Rows are points. A path goes straight from each point to the next, and from the last back to the first. The post is the endless flat space through its rows: a point in 2 columns, a line in 3, a plane in 4, and so on, so that a path can go around it. Count how often the path circles the post. Going back the other way cancels.

Post, 2 rows:
[[-23  30  -1]
 [ 27 -12  12]]
Path (27 x 3):
[[ 20  -6 -20]
 [-11   1 -10]
 [-29  18  -2]
 [  9 -18 -22]
 [ 24  -5  -4]
 [  9  -1 -10]
 [-59  30 -21]
 [-20  24 -24]
 [ 25   2   0]
 [ 27  14  20]
 [ 25 -11  36]
 [-32  21   5]
 [ -7 -14 -21]
 [-18  34 -31]
 [ 40 -28   4]
 [  8 -31   8]
 [ -9  11  13]
 [ 26   1  36]
 [ -1   1  23]
 [ 57 -29  60]
 [-27  52   7]
 [  4  26 -14]
 [ 20  29   7]
 [-26  47  16]
 [ 16  -7  42]
 [  3  30  28]
 [  7  39 -11]]
Times around: 0

Post, 10 rows:
[[ 15 -18  -1   9  11   2 -16   5 -13  26 -21]
 [  8 -38  12  -8 -28   5  12  -3   3 -34   6]
 [ 15   3  -5  10  -3  25 -17  22  16   9 -12]
 [ -8 -11 -14 -13 -13 -19  11  -6  -7 -11   2]
 [ 17   6   5   7 -18   2  -4  -4 -24   1  16]
 [  3  -9 -13 -12   3 -24   7  17  -1   7  28]
 [ 21  23   0  11   6  17  19  -2   9  -5  12]
 [ 11  -4  -2 -17  13 -15  -9  -4  11   0 -23]
 [ -9  -2  23  27  -5 -11  -9 -12  13 -14  -1]
 [ -4  -2   2 -12  12   2 -16  -8  -8  18  -4]]
Path (28 x 11):
[[ 36  11  18 -10  14   3  11   2  24  -3  22]
 [ 34 -14 -27 -12 -32 -23  20 -10   0 -35  11]
 [ -7 -18   6 -28  36   7   4 -25  -5  -1   6]
 [-23  17   5   3  29 -60 -14 -27  -6   7 -23]
 [ -7  -1  -1   3 -11  -2  -1  11  23 -11 -12]
 [ 25  -2  31   2  17  -1   8  -1  18  25  32]
 [  1 -25 -11  15 -10   7  19  -5   9   0  -4]
 [  4  -9 -19   6  -3 -26  -1  -6 -18   3  -2]
 [ -2 -27 -20  19  -7  -3  20   2  10 -18 -27]
 [-28  23  -7 -18 -24  -8 -10   5   2 -28  10]
 [-17 -38 -12 -18 -24  45  10  29  -1  13  14]
 [ -2   5  -1   2  26  -3  -4 -12  10  28 -23]
 [ 27   9 -14   8  12  -2  -9   8  -3  28  27]
 [ 18  11   7   0  -4   9   0  -5  -4 -31  26]
 [ 13  14 -11  17  -2   2   5  14  -8   8  -1]
 [ -9  -6  10 -17 -11 -18   0   8   2  10   4]
 [ 30   2  17  22 -16 -17  12 -26   3 -10 -11]
 [ 18  -4 -28   9  -6  -8 -15  23   1  27   2]
 [-29 -15 -12 -14 -24  -8 -38   4   0 -14   2]
 [  6  28  -1  -8  32  -4 -12  14 -15  25   9]
 [  1 -10  20  -9   8 -23  25 -12  -4   2  14]
 [  3  22  13   7 -10 -15   9   3  16   8  17]
 [ 50 -16 -12 -17  -4   3  -4  15  11   5  11]
 [ 26  -7 -18   7  -2  -5  19  -6 -15 -18   9]
 [ 14 -10 -14  45 -35  -2  16  10 -26 -16 -14]
 [ -7  24 -17 -12   6  12 -21  16 -10  27 -13]
 [ -4   9   8   8 -16 -20  -4   2  12  -1  -4]
 [ 18  -6 -19 -38  12  -5   0   4  14  11  -5]]
Times around: 5

Post (17 x 18):
[[ -3  24  -4   4 -17  -8  10 -17  11  18   4  -1  -5  15 -11  -9   3  -7]
 [ -1   9  -2  16 -18  -6  -8 -10  -6   7  -4  24  -2  -9 -11 -10  26   9]
 [  6  13   8 -17  18  13  -5   6 -19 -12   0 -26  21   6   0 -14  -1  -4]
 [ 20  -6 -16  50 -16 -17 -16   8   1   3  37   0   8  -4  39   4  26   0]
 [ -8  22  10  -4   3  -3   0 -30   2   6   0  -8   1   9 -25  23  -8   8]
 [  1   9 -13  20  -1 -13 -12   1   2  26  -7  17   0 -19 -19  27 -20  21]
 [ -1   9   5  -2  10  -7  20 -16  -2  -6 -12  -7  -4 -24   6  25  -7  16]
 [ -2  10  -6  -5   6  17 -42   6  17 -12 -22 -18 -25  17  25   5  10 -12]
 [  1   5   4  -1  -1  18 -13 -18 -24 -23 -16  -8  12  -3  10  -2 -11 -15]
 [ 16 -23  -4  -1  22 -25 -28  22  -9 -36   2 -19  13  -8   9  13   2  -7]
 [-18  14  10  -1   5  10  19 -26 -11  21  -9  -1  13  14  -4  -2  -9   0]
 [ 14  14   9   5 -10   0   8   7  10  -6 -21  15  14  -6 -17  23   5  11]
 [ -9  16 -16 -19 -22 -16  -9   2   0   6  -3   8   6  -6  -3  13  -1  17]
 [ 19  10  54 -40  -1   6   7  13 -40  19  -6   6  29  15   8 -10 -16 -20]
 [  5   2  -1 -13   6   9   8 -13  13   2  -5   3   1  -6   5  14   5  -6]
 [  6  15   9 -15  -3   4  -2  20 -20  -3  -3  -4 -10  14   5   1  35 -16]
 [ -6 -20   6  12  -2   1  -1  26  14  -9   1 -13   2 -20  -3  10   0   4]]
Path (29 x 18):
[[ 10  60  -3 -10  10  -5  -2  -1 -16  -5  -7 -30  10   3  -3 -29   2  18]
 [ -8   1   8  -2 -16 -10 -24   5   8  44  22  -2   7  -5   1   8  23  19]
 [  8  56 -19  -9  27 -18 -26 -40 -48  -6 -14 -20  12  33 -16  39 -12  17]
 [-11   3   1   4  -3  14  -5  -8   5   9  12 -20  11  32  20 -16  -2  -1]
 [-19  13   5 -35  11   4  10  30 -16 -14 -18  -8   3 -27  -4  -8  -7  16]
 [ 12  11 -10   2  28  13  11 -15   6  39   0  27 -18 -20  15   1  13 -25]
 [ 24 -10  14  -3  -8 -19  -1   6 -18   7  11  10  21  -2   6   0  17 -19]
 [-12 -19  10  14 -29  -9  -5  -3  -2 -29  -4   2  10 -25  -9  14  12  -6]
 [-16  -4 -13  15  22  19  20 -38  25   6   5   3  14   3 -34  10   5 -27]
 [ -7 -16  16   1   4   1  19   0  22   0 -11  29   1   1  16  14   0  -9]
 [ 29   8 -22 -12  30 -15 -12  -5 -29 -30 -18 -14  19  30  15   0  -1 -12]
 [-13  -4  -4  27  -7  -5  -8 -32  -2  28  21  -7   0 -14  15  16  -4  25]
 [  0  -3  19  -2 -32  11  34 -19   5  23   4  17  41 -18 -25  15  -7   3]
 [  8  -2  15  32 -16 -21 -13  38 -14 -36  11 -10  23 -18 -10  14  25  23]
 [ -8  10   9  -4 -31 -15  10 -24  23  11  21  15  19  12  -9  15  -8   6]
 [ 47  14  13 -11  21   0 -26  19 -38 -31 -10  -9  17   8  -9   0   1 -22]
 [ 16 -10 -13  23  28   5  -8  22   3 -26 -26 -13  -2  -8 -34   6  15  -7]
 [ -7  26  -3   8 -37  -7 -10  -3 -15  13  -1 -12 -18  13  -7  18  13  15]
 [ -3   5  12 -14  20  13   8 -40  -2  15  -9   9  -5   0 -11   2 -10   8]
 [-15  -2   8   2 -11  15  24  -3  -6 -10   2   6  -3  -2  17  15   4 -16]
 [ -8 -23  19 -11  -8  21  -2  46   3  10  12  13  29 -39   7  -8   2  13]
 [  1 -13   3 -11  -6  11 -10  26  -4  -8 -23  -3  20 -19  25   8   1 -15]
 [ 15  -8  13  28 -13  19 -14  -1 -16  26   1  -1  16 -14  -2   2   0  -3]
 [  7  14  -5   1 -12   8 -33  -4  -6  20  -5 -18 -12  30   7  -3  -4  -6]
 [ -7 -21 -45  28 -20 -27 -16  -5  -6  21  18   7   5  -6  44   1  43  -4]
 [  1  42 -13 -22  -1 -28  -6 -16 -23 -19 -16 -11 -17  28   5  30  14 -25]
 [-11  19  18 -20  -4  15  16   0   4  13 -15  17  14   5 -15  18   8  15]
 [ -7  16 -12  15  -4   1   0 -14  -2   1 -10   5 -14 -37  -4  35 -16  30]
 [ 14  -8   6   8  -6  -4 -10  27  10  20  12  27  16  -3  -1  -1  18  -1]]
Times around: 0
